Every row gives one point. The points of each table are mixes of a few directions, plus a little noise. Count the directions of each table, and those that both share. Where both have some left over, give the other angles between the two spaces (their principal angles), to ten degrees, smallest first.
(in the rows, 128 means zero)

First, 5 rows:
[[126 201]
 [129  95]
 [128  95]
 [129  57]
 [127 193]]
Second, 5 rows:
[[110 112]
 [108 111]
 [160 156]
 [ 69  78]
 [194 187]]
Directions: first 1, second 1, shared 0; angles 50

First:
[[181 156  91 125 192 127]
 [ 71 133 182  93  89  96]
 [168 138  77  98  50 133]
 [145 177 130 134 193 147]
 [103  93 138 110  71 103]
 [ 92 107 155 158  81 159]
 [125 194 150  90 145 120]
 [142  27 102 215 199 146]]
Second (8 x 6):
[[ 89 139 122 155 130 118]
 [124 189 199 136  93 129]
 [135  58  92  78 156 141]
 [105  39  80  75 169 143]
 [188 199 162 162  92 120]
 [203  59  84  70 150 146]
 [ 94 190 169 170 103 116]
 [ 86 152 115 177 128 112]]
Directions: first 4, second 3, shared 1; angles 50, 70

First:
[[122 143 132 163 140 130  99 133 130 123 112]
 [126 131 129 137 131 129 121 129 129 127 124]
 [119 149 134 178 145 131  86 136 131 121 105]
 [126 134 129 141 132 129 117 130 129 126 121]
 [109 171 140 231 163 133  42 143 134 113  80]
 [116 156 136 193 150 132  73 138 132 119  98]
 [142  97 120  53 103 124 190 116 123 138 163]
 [142  96 119  52 102 124 192 117 123 139 163]
 [128 127 127 125 127 128 130 128 128 129 129]
 [150  77 114   7  87 122 230 110 121 145 185]]
Second, 10 rows:
[[152 115 108 128 179  94 144 104  91  71  58]
 [118 121 137 129  42 157 130  93 139 114 100]
 [ 98 162 146 109 123 154 116 160 144 165 134]
 [ 64 138 199 140  71 148 141 144 129  95 134]
 [191  91  46 146 141 114 116 119  93 129 134]
 [141 136 168 105 151 115 140  79 225 173 163]
 [149 138  87 112 145 136 111 134 124 163 116]
 [158 112 114 136 139 136 133 132 131 109 123]
 [148 113 109 146 140 138 126 160 113 114 147]
 [ 60 155 162 131 152  88 122 158  91 148 172]]
Directions: first 1, second 6, shared 0; angles 70

First (11 x 18):
[[137 100 112 138 107 128  96 119 128 131 117 131  98 146 112 108 102  77]
 [142  85 103 144  92 129  77 114 128 134 112 133  83 157 104  97  86  44]
 [112 178 157 110 167 128 186 143 130 125 147 122 180  97 156 162 173 219]
 [106 191 166 106 179 128 202 148 130 122 152 120 196  85 166 173 187 249]
 [139  93 109 140 101 129  88 118 127 130 114 132  92 151 109 104  95  63]
 [136 100 112 139 106 128  94 120 127 130 118 131  98 147 112 107 101  74]
 [117 157 145 118 152 129 161 137 130 124 139 124 158 110 146 149 156 183]
 [117 158 146 117 151 127 163 136 129 125 139 126 161 108 147 149 157 185]
 [132 120 123 131 121 130 119 125 128 129 126 129 120 133 124 122 119 113]
 [128 125 126 131 125 130 125 127 129 128 126 127 124 129 127 124 124 120]
 [136 102 114 138 107 127  99 120 128 131 119 131 102 143 114 110 103  80]]
Second:
[[159 159 114 122 193  83 195 140 131 126 134 110 135 126 108 122  99 156]
 [140 132 137 114 137 115 150 126 136 139 130 118 130 123 130 140 111 141]
 [111 113 112 132  33 173  96 183 136  68 132 231 175  55 228 138 213  66]
 [117 123 144 113 106 145  87 100 103 137 141 133 109 130 123 160 144 108]
 [120 102 154 120 104 139 111 110 147 158 114 102 117 141 128 129 102 138]
 [122 146 126 158 166 127 147 120 119 135 131  94 126 173 108 129 123 179]
 [131 131 121 125 153 115 121 113 116 133 128 115 110 138  91 114 115 117]
 [123 118 117 139 133 126 118 130 136 127 113 121 123 135 109  91 116 118]]
Directions: first 1, second 5, shared 0; angles 30
